Each row is a point. A path goes straight from each point to the next, and from the last back to the first. The post is the endless flat space through its rows: a point in 2 columns, a line in 3, a plane in 4, and so on, so that a path can go around it. Count how often the path circles the post. Going back the other way cancels.

Post:
[[-39 -23 -63]
 [  8  10   8]]
Path:
[[ 39 -13 -36]
 [-16   4 -62]
 [-21  30  -4]
 [-31 -21  -2]
 [-15 -54 -31]
 [ 47 -34 -45]
 [ 16  59 -52]
 [-52   7 -66]
 [-45   4  24]
 [-12 -23  19]
 [-48   4 -22]
 [-13  27 -36]
 [ 49   4 -50]
 [  1 -90 -58]
 [-32 -52  30]
 [-59  37  17]
 [-20  48 -53]
 [ 17  21 -14]]
Times around: 0

Post:
[[-12 -18  54 -35 -11  11 -22 -15]
 [ 20  -7 -46 -29 -28 -23   4 -36]
 [ 22  -8  37  38  -9 -29  47  21]
 [  7 -24  28  65   2 -28  44 -34]
 [ 31  28   5 -29  20  41 -17  -7]
 [-29  24 -18 -68   9 -19 -47 -22]
 [ 17  18 -54  -8 -29  -7 -46 -25]]
Path:
[[ -6  13  17  30  27 -48 -38 -35]
 [ 58  -3 -16  -1  15  12 -24 -11]
 [-13 -15  -4  15  19   1  17 -27]
 [-26   7 -14   3  30 -10  52 -26]
 [ -9   2  10   5  -5   1  23 -83]
 [ 16   5 -21 -13  -3 -20  -7 -49]
 [ 67 -17  10   1   4  -4 -29 -37]
 [ -4  -1  -3 -11  -6 -42  10  35]
 [-15 -24   8 -28   2 -17  40 -15]
 [  0  -4 -23  15 -26   9  -2 -72]
 [  7  20 -43 -23 -15  -6  39 -18]
 [ 10  13  -9   7 -14   5 -37 -95]]
Times around: 2

Post:
[[ 21  37  10 -22  39  26   4  -8 -20 -13  24 -15]
 [-37 -38  10  10  18  -3  23   0  41   2 -27 -42]
 [-24 -19 -27 -33  -6 -20   8 -28  -8  13  13 -22]
 [ 26 -23  -4 -33  -5  13 -12  29  10  11 -24   2]
 [ 17   1  -2 -31  -5 -24   2 -42   3 -95   0 -34]
 [ -3  -7 -25 -57  82   3 -33 -17  20  52  18   6]
 [ -8 -27   2  18  16 -36 -24 -95 -23  -3  -9  12]
 [  1   1  64 -33 -18 -74  23  21   5  17 -14 -45]
 [ 84  44   2 -14   8  14  52  21   3 -46 -23  14]
 [ 15 -17  16  25  29 -78 -41  -3  26  -3  35  44]
 [ 31  42  53 -25  -3 -13  39 -45  25 -32  27  17]]
Path (13 x 12):
[[ -6   8 -20 -22  13  -8  -2   0  49 -60 -11  22]
 [-42  11 -22 -46 -14  -6  -3 -50   7  19  -7 -21]
 [ 17   7  18 -20   1   7 -17 -23  10  33 -15 -24]
 [ 41  56   4 -20 -20 -10  14 -12 -35 -46 -21 -65]
 [ 39   4  67   9 -15 -21 -17  -8 -21  35  18 -12]
 [ 41   3 -34  34  31  30  10   7 -25 -17  21   7]
 [ 36  13  20 -33  13 -16  48  23  29 -19  16  14]
 [ 12  11  38   9  14  23  36 -13  18  14 -14  27]
 [  7  20  -4  -9 -10 -12  -7  17 -14 -12  19   3]
 [ 29   2  20 -23 -20 -40 -16  35  36 -11  -9 -45]
 [ 23 -18  25  -3  -8  -3 -19 -17  16  -4  26   7]
 [ 22  -1  12 -29   4 -18  49 -13 -17  40  22  16]
 [  5  -2  -6  -7  26  33  65 -41 -44 -20 -46 -25]]
Times around: 2

Post:
[[ 20  18  -5  -7  55  17  52 -13  17  13 -39 -55  30 -19  58 -45  17  18]
 [ 18 -26   9  45  41   0  13  -9 -37 -66 -17   0  52 -35   6 -25  -8   3]
 [  5 -38   8  50 -14  51  53 -17 -41 -33 -15 -80 -23 -18 -31  -2   1   4]
 [  8 -16  63  93  15  31 -31  17  15 -40 -19 -81 -13 -32 -23  48  10 -12]
 [ -1  40  22 -40 -52   5 -57  -7  49 -25 -19  13   7  48   7 -20  23  27]
 [ 20  26 -22 -18  -9   5 -37  40   3 -12 -29   9  -7 -32 -28   4  21  16]
 [ -4  62  22 -19 -16  17 -18  12 -11  31   1  13  18  42  16  22 -26  37]
 [-18 -45  15  11  59 -16  69 -19 -13  -2 -19 -15  47 -19 -29   2  29 -10]
 [ 12  51  28  12 -52  12  29  58  61  11   3  -2   4   8  15 -19 -12  31]
 [ -4 -26  13  37 -20  -3  -7  -5   4 -39 -43 -59  -8 -42 -10  43 -45 -49]
 [ -1   5  24 -34  73  20  48  -1 -10 -36 -20  20 -20   5  12 -20  21 -24]
 [-45  49 -44   7 -11   6 -34  11  62 -15  -1  23 -22  44 -18  16 -22  38]
 [  8 -21   9 -36  57   4  24 -17   1   1  64 -18  24  -9 -12 -46  -3   0]
 [ 33  71 -10  41 -39  -2 -51  19  23  18 -12  20 -15  39 -17  -9   8 -30]
 [ -7  48 -17   8 -66 -39 -50  12  -2 -16  17  14 -49  14  33  27  26  26]
 [ 23 -25  -7 -20  55  69  63 -28  18  13  11  17  50 -20  37 -13  33 -14]
 [  6  70  18  11 -44  12 -37 -28  31  49 -28  49 -32 -30  13 -22 -17  28]]
Path (22 x 18):
[[ 23 -36  28  26  38 -12   6 -27 -27 -36  -8 -24  19  39  50  22  41 -18]
 [ 65  23  19  -2  -7   2   0 -15  20 -11 -59  10  47   9 -36  -7  50  14]
 [ 37  37 -36 -26  16  85  32  32 -19  32  26  -1  -4  -3 -62   8 -17 -12]
 [-30  34 -25  20 -40 -11   0 -22  17  20 -10  18  10 -16  30  40  -4   4]
 [ -7  -3 -12  -9  -7  11  19  16 -13  -2  -8   0  38   8  -6 -33  10   3]
 [-29   5  19  54  34  51 -19 -25  14 -11   6 -15 -45  -3 -54 -37  36  11]
 [ 16  16  29  13  17  27 -10  -9  -7  11   5  -1 -18 -41 -15 -12  -7 -34]
 [-62   4 -14  26  14  -2  30  36   9 -35   1  11  25  58   4 -15  13  53]
 [ -2  -3 -51  40  36 -30 -37  -1  23  16   2 -20  29 -17  17  12 -36  11]
 [  5   3  17  15  31  59 -10  35  39 -39  37  10  33  43 -40  48 -20  20]
 [ 33  66  40 -30  33  23 -12 -54 -21  30 -11  11 -10 -33  22 -15  31  63]
 [ -7  34 -19  24 -10  36  23   4   5 -31  28 -48  11  18  12   9  10  -9]
 [  9  26   0 -58  -4 -36 -27 -16 -35 -22   4  18   5 -18  33  30 -51 -40]
 [ 44  41  -2 -23  -2   5 -16  37  95   0  14   9 -30   0   0 -11  29  -8]
 [  0  26  38   3   0  -5 -27 -46   6  20 -80   2  34  17  21 -14 -17   3]
 [ -9 -31 -22  44  14 -14  -5  13   4 -15 -32 -30  33  13 -24 -11  14   7]
 [  1  -8  29  10  -4 -15 -31  45  21 -60  -1  16 -12   9 -20  45 -24  26]
 [ -5   6 -14  -8  -5 -37 -38 -45 -28   4 -34 -56  12 -44   8  38 -13  29]
 [ 32  66  35  14  32  34  40  20 -18  25  50 -29  28  15   4 -15 -16 -13]
 [-17  19 -15  21 -27  41  -4  14  10  11 -38 -13 -19 -24 -13  36   9 -18]
 [ 38  23  46  -6  -8   8   6  20 -52  55  -8 -37  40 -27   6 -41 -25  18]
 [-27  12  -5  26 -14  -6  17  17  35  15 -41 -34  12  46  33  26 -32  51]]
Times around: 2
